Rows are points. Before rounding, the points of a table are all equally far from one centre. They may lie mostly on one side of it. Where is the centre, to within rounding?
In the rows, zero is written as 128.

Points:
0: 182  82
1: 145 159
2: 186 138
3: 176  76
4: 193 106
5: 187  89
Centre: 146 112

Points, 15 rows:
0: 201 134 120 141 153 133  57  80  82
1: 182 164 159 132 202 115  52 141 101
2: 178 113 177 170 183 130  85 113  94
3: 152 118 168 104 129 123  50 161  77
4: 200  99 143 146 197 116  82 103 103
5: 162 120 152 161 167 155  43 134  84
6: 172 115 129 177 177 128  34 124  94
7: 189  90 122 146 192 155 101 106  99
8: 199 105 147 141 183 137  68 118  72
9: 209 168 162 129 170 142  69 118  79
10: 235 126 123 186 180 151  97 158  83
11: 210 122 161 123 187 132  72 147  73
12: 246 116 160 128 134 121  59 153 121
13: 219 168 120 141 193  89  64 124  83
14: 218 135 124 160 168 102  49 113  70
Centre: 175 141 116 145 135 113 105 152 115

Points:
0: 159 101  85 130 243 111 200 136 145  53 104 123 133  72 179 109 121 103 114  84
1: 161 137  67 150 206 139 164 155 133  20  80 145 147  91 161  88 148  81 130  75
2: 156 115  67 112 126 119 186 129 131  37  52  80 118  74 166  85  84 102  97 126
3: 199 101  55 147 161 166 149 136  88  39 162  97 110  85 152 103 117 121  74 115
4: 151 169  65 109 157 185 149 157  63  65 114 107 122  93 150 105 116 156  95  75
5: 157 128  48 114 219  94 110 160  89 115  64 118  89  51 158  55 118 115 122 111
6: 179 151  36 143 166 143 188 111 117  45  50 135 136  67 136  87 153 108 140 102
7: 177 125  78 136 175 147 184  86  90  48  68 140 163  38 150  81 103 114 116  76
8: 118 106  85  93 151 128 144  79 134  69  67 139 115 105 199 131 138 123  99  62
9: 171  94  86 153 211 153 153 129 169  48  92 109 175 103 182 107 108  68 142  88
10: 164  87  52 168 163 127 196 170 124  30 147 138 119  66 182  97 162 142  79  76
11: 159 128  62  83 189 130 159 125 100  86  90 152 107  71 202  89 142  75 151  82
12: 182  88  35 175 177  88 140 128 120  39  75 132 139 105 167  81 123 109 129  63
13: 186  72  88 151 159 108 148 145 108  27 122 156 133  83 153 126 113  97 125 143
14: 209 110  44 131 196 124 179 143  88  65 131 134 137  49 146 114 101 133 155  86
15: 175  78  64 117 214 160 149 108  92  77  80 104 127  49 206 134 115 104 114 123
16: 143 114  73 164 187 141 160 163  67  78  44  76 141  80 191  72 119  99 128  91
17: 185 110  97 127 189 148 165 135 148  15 101  86 161 103 170  75 133 108 150  70
18: 151 179  59 132 219 167 113 142 126  73  73 122 132  78 201  80 156 123 118  81
19: 201  95  42 118 205 139 163 141 155  77 126 137 127  88 165 145 101  75 142  81
20: 199 101  70 163 196 149 103 168 113  12 102 121  94  56 139 118 147 121 127  79
21: 111  57  57 166 163 132 192 128 107  29  87 189 143  75 136  64 151 115 128  66
22: 151  91  50 141 136 138 152 103 100  40  86 129 150  72 190 143  74 157 107  71
23: 178 131  84 141 164 153 185 119 111  63  91  70 162  83 187 115 150 123 156  92
24: 184  48  47 110 176 125 142 115 117  18  80 150  86  81 199  91 124 149 147  80
25: 204 107  59 115 163 173 144 148 134  37 108 194 140  70 177  46  90  76 124 112
26: 178 121  96 157 163 104 166 106 140  75  44 123 153  68 214  69  93 102 107 106
Centre: 144  85  78 141 158 167 142 147 150 102  96 132 113  71 148  75 117 142 123  98

Points (31 x 24):
0: 128 128 109 207 213 108 101  96 154 138 210 177 151  97  97 170 187 121 127 129 120 126 104 101
1: 139 113 148 210 209 123 158  97 116 118 148 194 165 142 108 144 205 133 137  84 158 115 132 112
2: 109  71 156 214 170 106 134  46 150 109 142 217 141 113 127 190 171 122 110 125 194 142 113 120
3: 143 101 106 226 217 103 137  72 133 101 150 206 141  74 141 188 171 140 130  89 153 137  98 100
4: 106 108 151 236 223  55 151 112 148 127 125 173 120 135 104 199 189 177  71 110 165 174 120 150
5: 189  77 130 186 227  68 138 110 163 105 187 140 112 118 120 177 190  89 134 116 195 107 102 178
6: 166  98 114 243 209  85 153 128 150 164 184 206 106 116 113 189 204 136 147 149 167 122 121 113
7: 162 108 118 237 218  90 152 115 102  93 157 174 135 109 150 157 163 106  87 132 160 121 158 130
8: 178 103 140 190 198 122 115  84  90 121 165 178 167  90 133 136 130 124 107 134 150 112 107 129
9: 145  67 156 222 186 136 129 107 126 125 176 185 153 108 119 185 174 112 167 102 106 133 104 117
10: 194 110 166 207 172 104 119  52 140 116 153 192 111 101 121 155 163 135 131 114 168 134  98 111
11: 140 160 135 223 198  80 134 105 127 133 182 197 100  91 106 162 183 165 133 124 167 151  73 141
12: 147 140 153 237 210 107 100  88 129 112 134 166 128 109 164 162 146 124 131 138 183 143 115 128
13:  98 119 145 199 227 107 135 121  99  89 150 213 127  68 129 144 187 144 105 107 149 119 109 106
14: 129 126 162 219 173  99 155  59 128 158 182 190 155  98 130 182 177 131 151  83 154 122 116 108
15: 193  98 170 222 188 128 174 128 135 110 159 193 131 120 172 177 166 131 124 126 143 154 122 134
16: 147  96 165 228 162  63 146  38 146 112 126 181 126  76 123 182 177 150 126 100 190 123 139 104
17: 166  96 185 200 216 106 133  96 100 123 135 168 120  78 126 133 150 113 116  93 168 128 116 132
18: 162  62 167 203 191  75 135  79 120 105 142 220 131 145 160 181 202 121 140 126 148 133  94 151
19: 125  61 152 217 199 111  85  88 141 114 135 188  91 124 122 207 169 128  96 107 143 145  79  93
20: 128 108 111 226 151  98 112  77 117 158 185 199 146  83 119 202 170 137 165 106 149 144 129 147
21: 151 108 145 248 185  97  91  92 130 146 150 188 103  79 158 167 175 138 147 137 172 125 118  96
22: 141  57 173 239 185 107 178 103 131 158 151 183 152  86 122 186 182 152 117  87 155 148 100 140
23: 155  58 186 203 198  87 137  57 125 142 169 175 173 119 108 183 167 171 168  92 162 110  95 169
24: 119  78 119 186 188 163 124 106 146 131 172 194 159  63 145 137 145 160 164 103 189 133 115 127
25: 152  42 114 223 219  89 140  74 117 157 168 198 158 111 130 146 135 154 143  93 145 133 113 121
26: 108  94 137 203 210 131 120 117 125 112 139 188 147 101 203 138 183 135 124 158 156 111  88 141
27: 145 108 150 200 193  95 109  82 156 113 209 183 142  70 169 145 190 142 164  94 153 135 125  95
28: 193 108 106 229 190 114 145 128 118 140 175 208 124 106 136 188 180 151 120 121 185 127  81 118
29: 134  82 144 219 209 105 154 111 102 181 182 181 131 100 164 159 192 134 137 125 144 160 106 115
30: 143  90 136 249 208  92  94 134 145 108 153 164 177 127 121 165 193 146 117 134 169 175 130 133
Centre: 123  85 134 161 176  75 139 127 148 118 158 150 122 119 129 184 152 171 129 128 157 109 126 128

Points (30 x 24):
0: 115 190 188 168 139  99 189  49 101 146  65 138 117 161  76 115 137 103 105 174  64 151  94 110
1:  73 181 134 168 137  58 164  67  79 145  48 142  98 171  96 116 144 115 125 103 120 156  69 150
2: 131 148 121 124 151  89 175 133 151 113  57 125 103  89  52  90 169  74  27 168  92 158 107 150
3: 146 159 131 146 163 101 181 104 106  84  52 118  87 115  74 101 205  95  91 165  56 138 138 106
4: 141 174 163 112 115  92 162 147  81 103  35 161  91 168  96  90 184 102  98 155  55 136  89 154
5: 120 150 109 231 135  76 171 124 102 122  24 118  62 122  97 144 172  85 114 160  79 155 124 170
6: 105 132  99 164 180 114 178  92 117 119  49 180 138 160 134 134 188 112 114 122  65 147 108 163
7: 144 126 169 153 161 110 137 102 105 128  33 183  96 141 120 134 170 151 105 161  72 144  69 104
8: 107 159 140 151 177 102 156  61  97 176  49 173  81 110 138 152 135 122  79 117  81 154  87 138
9: 113 145 124 106 156  77 184 141 126 110  53 190 117 183  95 122 167  70 158  85  50 132  76 138
10: 117 143 159 123 159  36 183 143 188 160  96 129 125 126 108 127 188  58 103 132  55 161  92 127
11:  98 146 183 162 133  92 198 103 106  55  41 119  93 153  57 159 155 114  84 105  92 116 101  71
12: 119 122 145 125 180  49 162 117 122 126  38 210  62 161  77 137 136 129  82 133 126 152  81  94
13: 125 207 148 180 171  61 189  98  93 134  58 118  82 146 124 127 158  80 114 108  55 194 130 132
14:  97 162 116 153 167  94 184 109 108 115  59 166  64 180  68 163 153 126  94 166  51 138  92 146
15: 111 185 148 129 133  83 211 121  96 114  69 157  39 152  92 177 152 181 113 159  77 121 104 129
16: 144 129 139 188 169  62 212 106  55 155  64 175 107 145  51 130 105  79  92 121 129 166 107 138
17: 100 116 134 142 163  85 193 126 100 113  17 134 105 115  87 121 176  70 107 174  66 181 111 107
18: 106 170 108 170 186  47 183  91 114 123  20 171  94 145  95 186 138  87 127 179  75 127  99 171
19:  61 159 124 113 118  48 163  79 118 136  50 190  71 130  91 103 170  85 115 155  57 186 141 126
20: 148 148 121 158 183 112 220 110 145  93  54 155  90 135  64 160 164 101 105  62  62 180 102 123
21: 159 141 105 139 159  18 219 156  67 127  53 162 150 120  95 101 152 108  91 126  73 143 107 158
22:  95 149 142 171 178  59 185  91 149 154  43 190 124 165  97 150 149 127 118 150  79  96  77 103
23: 121 188 124 132 121  73 182 113  98 102  34 165  75 107  90 159 195  92 128 128  46 196  80 155
24: 109 192 137 150 122  74 177 147 125 103  50 130 119  71 114  93 228 114  91 139  83 169 122 145
25:  95 144 127 205 133  61 142  45  99 131  27 172 130 112 132 146 179 119  99 135  87 137 101 151
26: 128 192 115 163 120  97 211 112  94 145  40 144  98 120 146 127 164 125 116 130  70 216  96 122
27: 111 163 125  88 184  41 229 136 125  69  65 158  95 124 131 164 149 113 107 133  92 123  47 145
28: 102 130 120 141 122  85 221 105 110 106  43 134  76 100  82 175 166 158 118 135  60 142  50 153
29: 116 156 153 183 124  83 197 110  75 118   7 128  85 146 102 123 177 117  93 162  71 165 120 116
Centre: 135 149 145 144 111  74 165 117 144  93  84 155 112 110 106 134  99 106 125 127 106 139 130 143

Points, 30 rows:
0: 134  69 169 134  93 170 148 112 143  96 155  96  89  61 123  92 125  30 186  52 114 196 108 104
1: 169  94 157 128 100 115 129 126 171 106 160 108 154  66 121  74 123  39 169  74 120 166 138  69
2: 129  74 171 143  69 147 133 117 122 119 161  87 112  70 138  91 129  27 182  62  91 194 105 103
3: 159  83 169 133 102 101 142 128 115  80 134 121 120  51 111  88 113  45 188  79  95 191  93  70
4: 126  83 159 105 108 144 102 157 145 107 150  65 103  84 134  64  91  48 174  82  81 201 101  88
5: 122  87 200 154  81 104 120 117 141  72 134 117 116  67 120  77 142  42 193 106  81 202 116  77
6: 148  83 147 144  77 136 118 107 169  85 148  77 136  83 139 102 120  56 187  59 107 178 103  97
7: 128  74 141 144 114 158 147 130 140  82 126  87 121  73 109 110 105  13 148  55  65 189  96  68
8: 113  90 177 116 100 134 145 142 186 128 115  99 131  59  99  79 148  42 182  66 112 180  99  88
9: 151  63 167 146  57 122 128 109 142  81 141 106 100  61 105  94 167  38 152  91 113 204 119  80
10: 115  71 202 136  85 107 130 100 144 135 122  68 145  89 123  80 120  49 136  86 107 203  90  70
11: 125  65 152 123  61 162 145 111 162  88 146  91 128  70 122  91  83  64 161  82 101 214  96  89
12: 130  75 154 129  93 155 147 120 184 103 137  63 121  93 136  95 116  57 135 148 108 226 123  63
13: 139  76 146 119  73 115 117 117 143  95 147 111 110  63 143  93 143  43 202  87 101 221 103  79
14: 117  70 173 125  76 122 138 130 151  77 137  91  90  49 120  84  90  59 157 102 115 201  92  61
15: 138  94 168 128  92 120 148 146 141  88 133 111 141  76 114  76 113  38 198  70 120 194 117 107
16: 155 110 129 123  81 120 119 109 140 128  92  90  90  70 129 108 100  50 183  83 128 239 133  74
17: 117  66 159 165  84 105 131 108 178  81 164  86 101  87 102  95 119  51 188  95 102 187 103  73
18: 160  74 165 145  75 147 118 157 156  86 145  87 126  52 140  80 132  60 166  84 123 243 134  90
19: 129  58 177 131 111 123 130 128 131  66 163  79  95  83 139  98 152  51 167  67 100 189  92 104
20: 158  45 152 132  87 123 137 106 114 114 150  99 120  97 106  98 122  55 170  88  54 226  86  83
21: 137  49 144 153  75 127 127 119 157 112 153 109 125  86 109  87 106  41 203  59 112 211 102  96
22: 130  78 168  93  81 169 134 134 143 107 146  68 102  63  95  89 140  52 159  76  87 194 122  78
23: 125  74 173 172  81 150 112 112 181  78 133  69 117  57 137 103 106  46 178  79 119 209 115  73
24: 163  87 148 140  92 111 103 109 150  85 125  96  88  57 135  67 123  57 201  89 105 186  97  85
25: 135  46 152 133  74 138 123 132 171  97 125  92 120  76 130 115 130  33 160  40 113 193 133  82
26: 138  83 181 136  98 152 128 102 139 104 130  97 123  97 134 147 118  40 187  66  92 164  80  90
27: 134 105 168 146 115 123 145 146 139 138 108  70  69  66 108 105  91  25 153  81  98 249 114  73
28: 139  96 160 157  67 113 138 136 106  83 114  85  99  64 142 102 148  45 162  88  90 195 101 103
29: 145  69 173 108 106 129 125 118 107 105 142  72 128  67 121  91 133  35 176  97  87 185 120  59
Centre: 120  94 152 157 135 141 110 119 144 127 133 131 108  78 118 107 123  87 132  93  98 202 129  94

Points (28 x 24):
0: 145  82 114 159 129 144 127 216 140 118 190 117 107 189 151 113 157 115  82 120 154 207  64 104
1: 143 124  95  97  92 133 126 206 142 134 202 100 101 175 168  85 128 147  80 135 132 195  77 120
2:  92  99  92 166 127 119  99 216 136  98 205 133  96 169 177  83 167  99 124 141 148 182  88 116
3: 150  98 122 132 140 128 116 200 173 143 181 118  97 196 178 106 123 129  84 132 160 180  77  91
4: 129 103  81 104 126 164 136 191 148  82 160 109 119 189 170  55 109 127 133 120 173 155  76 102
5: 130  81 121 127 119 147  88 211 163  75 190 132 113 186 129  81 154 109 108  71 142 192  93 103
6: 126  96  91 132 114 162  97 190 158 101 177 125 123 196 166 103 171 127  87 153 173 178  63 113
7: 156 101  71 157 145 145 157 198 165  92 169 118 120 186 164  77 113 141  94 132 136 188  53 141
8: 134  71 148  99 128 145 138 190 136 105 146 132 115 183 139 107 134 141  89 131 184 159  80  99
9: 128  90 124 142 128 134  94 176 152 122 185 112 131 175 137  60 154  98  91 112 136 221  68  95
10: 151 133 111 118 126 110 109 222 177 115 177 157 128 174 194  92 147 121 102 114 146 180  69  86
11: 140 115 133 115 109 154 144 229 180 102 180 130 107 200 170 147 164  80 108 149 149 194  63 124
12: 156 105  99 148 151 159 116 206 168 120 186 104 114 189 102  95 146 131 115 100 175 197  85  91
13: 104  97  91 124 135 139 176 210 188 148 198 149 119 153 138  88 162  98  99 106 161 198  68  76
14: 121  98  87 127 155 105 109 204 163  84 158 129 102 147 146 109 130 106 102 108 133 176  23  89
15: 108 111  94 110 119 156 152 237 150 139 179 114  86 195 144 111 141  84  72 112 142 192  46 119
16:  99 143  82 123 133 142 120 237 151 118 160 101 137 169 165 101 139 108 123 120 167 215  59 107
17: 139 108  96 105 151 158 105 205 140  98 186 112  74 185 140  86 123 114 154 126 142 207  83  88
18: 124  89 130 126 126 148  95 223 179 131 183 133 100 168 188 128 157  95  76 127 125 153  53  93
19: 108 119  50 101 110 115 109 214 159 146 188 121  95 158 169  88 158 141 144 112 129 191  67 116
20: 119 117  84 137 126 147 118 220 132 120 170 117 104 154 169  89 119 135 116 120 147 222  59  78
21: 109 136 138 154 128 113  85 194 122  99 186 103 107 160 144  89 126 129  96 155 139 193  70  94
22: 140  85  99 104 124 154 123 249 179 108 184 151 150 196 169 120 151 101 108 128 130 175  69 121
23: 138  97 106 141 107 135 112 213 153 142 176 136  60 172 175  89 129 116 104 125 161 189  70  80
24: 146 119 131 134 140 115 134 224 177 119 188  91 125 206 139  98 161  97 120 120 141 169  54  91
25: 106 135  91 115 135 141 133 207 150  94 166  72  98 173 167 111 148  98 101 129 168 138  66  75
26: 119 101  82 125  86 139 133 243 181 121 146 111 131 156 158 104 163 124  84  88 113 188  56 103
27: 132 104 113 127 122 134 120 235 156 135 162 111 114 157 167  94 113 143 122 146 180 192  71 100
Centre: 117 133 111 137 117 155 138 171 156 125 161 141 116 149 132 115 133 102 126 114 117 152  98 132

Points, 31 rows:
0: 143 100 133 132 185 101 130 162  62 157 110 166 103  80 151  77 173 128 132 121 193 147 145  92
1: 140  65  74 151 178 108 107 131  20 158 121 103 142 114 106  98 161 127 106 177 218 135 118 165
2: 161  70  59 148 133 131  90 206  59 145 122 125 105 119 136 111 183 154 115 141 195 142 148 114
3: 131  80  87 125 123 149  94 212  77 136 133 165 100  84 141  90 149 130  96 167 198 133 167 140
4: 167  70  96 134 156 134 111 190  68 123  92 122 131 108 103 115 200 164  93 171 219  97 172 108
5: 150  79 109 146 180 148  92 159  35 173  91 125 150 122 139 110 156 134  83 162 205 154 156  83
6: 172  65 120 134 107 123  84 168  85 172 121 140 143 121 137 151 128 125 107 154 245 114 150 117
7: 167  86  96 116 124 174 102 160  57 124  92 148 115  76 145 118 156 141 129 146 208 146 193 104
8: 134 108  89 143 139 201  58 138  66 114 129 106 128  78 139  93 143  92 117 113 198 136 179 145
9: 134  92  80 150 119 130 129 192  97 131  95 171 111  84 145 111 189 134  66 160 221 134 161 148
10: 175  51 130 127 160 160 117 142  38 151 102 154 128 108 150 122 154 135  80 145 237 142 123 169
11: 182 127  84 167 140 144 112 191 106 161 134 104 117  69 155 131 176 165 123 168 180 135 143 109
12: 167  69 110 166 150 130 137 195  69 120  99 133 165 104 166 133 152 129 114 155 230 138 149 125
13: 197  93  87 132 132 122 141 147  90 140 122 127 141  83 148 134 150 160 134 147 219 154 193  92
14: 181  56 107 112 157 101  95 161  66 136  89 128 105 111 135 125 149 128 134 160 216  96 148  94
15: 177  97  63 118 134 168  67 192 107 158 122 171 126  90 152  96 149 156 107 153 233 115 187 124
16: 167  52  89 166 170 117 101 131  67 150 124 141 169  92 157  60 174  94 108 183 215 124 133  88
17: 114  48  99 160 126 125  93 180 108 145 160 116 131  93 121 113 158 158 125 123 227  93 140 109
18: 167  49 112 159 155 173  95 181  83 179 120 132 107  91 159 136 191 119 122 152 216 142 163 147
19: 193  48  91 130 183  82  93 124 117 140 114 141  83  60 105 107 153 155 124 154 205  87 119 129
20: 150  79 127 131 166 147  52 165  64 133 103 123 109 119 137 103 183 127 140 184 200 138 174  90
21: 180  59 103 155 134 139  97 126 118 137 117  96 100  71 136 106 200 135 101 157 224 121 166  85
22: 174  80  77 123 195 134  97 168  71 162 112 152 144  80 133 106 123 151 112 170 249 157 115 104
23: 121  90  69 165 148  98  94 149 104 150  81 138  65 104 147 125 173 121 110 124 210 135 108 143
24: 192  95 123 158 137 118 113 163  63 128  90 130  78  89 111  71 154 126 116 129 225 131 122 107
25: 142  96 104 127 171 127 138 179  84 176 104 151  96  82 157 104 140 145 111 155 240 158 150 128
26: 144  48 108 178 164 125  85 144  67  95 153 106 146  90 132 114 166 129 142 168 225 141 170 101
27: 159  74 129 131 140 144  93 170  72 121  86 108 162 105 169  76 162 109 106 154 213  97 127 102
28: 170  67 100 178 166 115 125 194 108 117 102 132 141 131 160  73 164 126 100 172 175 130 128  90
29: 188  94  90 167 150 129 104 139  89 180  94  81 107 113 126 115 177 120 120 138 237 120 159  92
30: 166  64 130 148 134 148  93 157  84 140  86 182  90 108 114 125 119 129 114 176 203 147 117  95
Centre: 160 101 101 150 164 136  93 126 107 139 122 150 144 106 116 103 158 136 112 142 186 124 145 147

Points (31 x 24):
0:  67  95 103  49 128 143 122 154  95  82 183  93 101  42 139 153 115  85 160 106 150 122  96 154
1:  63  59 105  96 113 159 148 188  81 111 181  88  86  40 130 173  99 105 167 105 169 139 138 155
2:  71  57 102  86 140 154 168 149  93  94 173 108 111  30 163 177  76  84 151 117 155 124 138 202
3:  70  92 100  67 161  90 165 142  94  92 176  63 130  52 133 180 126 111 161 166 204 172 142 175
4:  61  83  80 104 115 156 143 200  93  91 186  87 109  53 125 174  78  92 188 107 159 150 138 167
5:  94  45  81  79 142  95 147 173  92  84 183 110  55  55 125 217  83  74 160 124 169 140 156 158
6:  86  97  76  92 136 120 131 171 120  78 201  82  78  26 136 167 125  57 169 118 165 163 155 196
7:  64  65 134  73 143  89 154 170 115 109 159  91 134  39 168 175 122  62 165 100 165 139 100 180
8:  89  71  77  36 163 102 157 169  92  89 192  87 130  36 143 191  96  76 151 116 142 130 154 155
9:  59  66  84  82 160 106 156 180 129  98 182  61  84  32 134 159  88  85 146 113 198 137 167 162
10:  98 100  72 117 128 102 117 131  72  92 230  77  79  57 157 190 104 108 184 136 162 125 148 206
11:  46  71  88  77 141 104 188 178  93 109 176 131 119  44 156 163 107 101 198 136 172 151 141 163
12:  87  74 100  82  86 134 141 179  97  52 171  95 127  50 163 184  98  83 133 108 203 146 132 162
13:  93  74  90 117 161 128 100 190  67  99 188 122  74  40 155 150 123  75 163 138 222 164 153 162
14:  62  66  74 110 163 118 149 148  50 110 173 100 117  51 138 189  76 105 128  84 159 157 152 142
15:  81  82 119  80 116 101 185 144  64 131 176  96 112  59 107 177 106  86 164  93 175 132 117 181
16:  77  97 109  53 164 102 137 168  79 112 190 122  61  71 101 165 100  67 182 131 159 109 145 180
17:  82  84  52  88 156 136 121 155  60 110 193  65  87  58 116 191  89 106 182 119 163 137 173 177
18:  46 113  61  86 152 104 158 180 124  84 181  71 135  59 133 159 106  82 196 103 174 144 127 188
19:  68  99  97 109 174 126 150 165 100  65 207 102 119  45 172 147  86 109 190 121 145 162 126 193
20:  75  55  83  55 116 110 132 153  69  77 176  98 110  54 143 128 102  86 152 116 146 130 116 173
21:  81  77  97 119 123  90 123 194 110  66 166  77 115  41 161 166 114  48 178  90 206 114 149 186
22:  40  46  74 103 157  99 151 116 109  67 193 115 113  84 125 147  95  95 187 132 174 165 162 157
23:  65  88  69 101 142 136 122 178 114  90 201 124  95  57 137 114 112  41 178 150 179 149 139 143
24: 102  85 100  74 108 128 148 188  74  93 162  81 101  49 141 133  96  56 160 154 183 151 134 172
25:  97  71  70  72 126 135 158 178  99  55 173  59 105  44 116 151  97  91 176 104 166 136 131 166
26:  98  56 103  92 141  82 165 172 103  62 189  94  85  47 155 193  97  89 181 104 211 153 164 174
27:  90  92  71  75 145 119 157 180  72  98 168  75  83  24 144 161 113  87 175 121 168 163 135 176
28:  74  55 106  55 154  78 176 172  74 116 185  95 108  40 152 171 106 115 158 130 151 120 163 188
29:  83  55  98  86 124 106 140 159  94  53 180  95  95  50 146 158  79 125 180 101 188 165 104 156
30:  74  64  58  80 172 125 118 148  86  64 209 114  93  70 148 159 133  98 185 112 204 146 135 194
Centre: 134  94  92 119 149 107 119 153 140 118 150 125 126  93 138 165 117 120 150 126 164 122 151 159
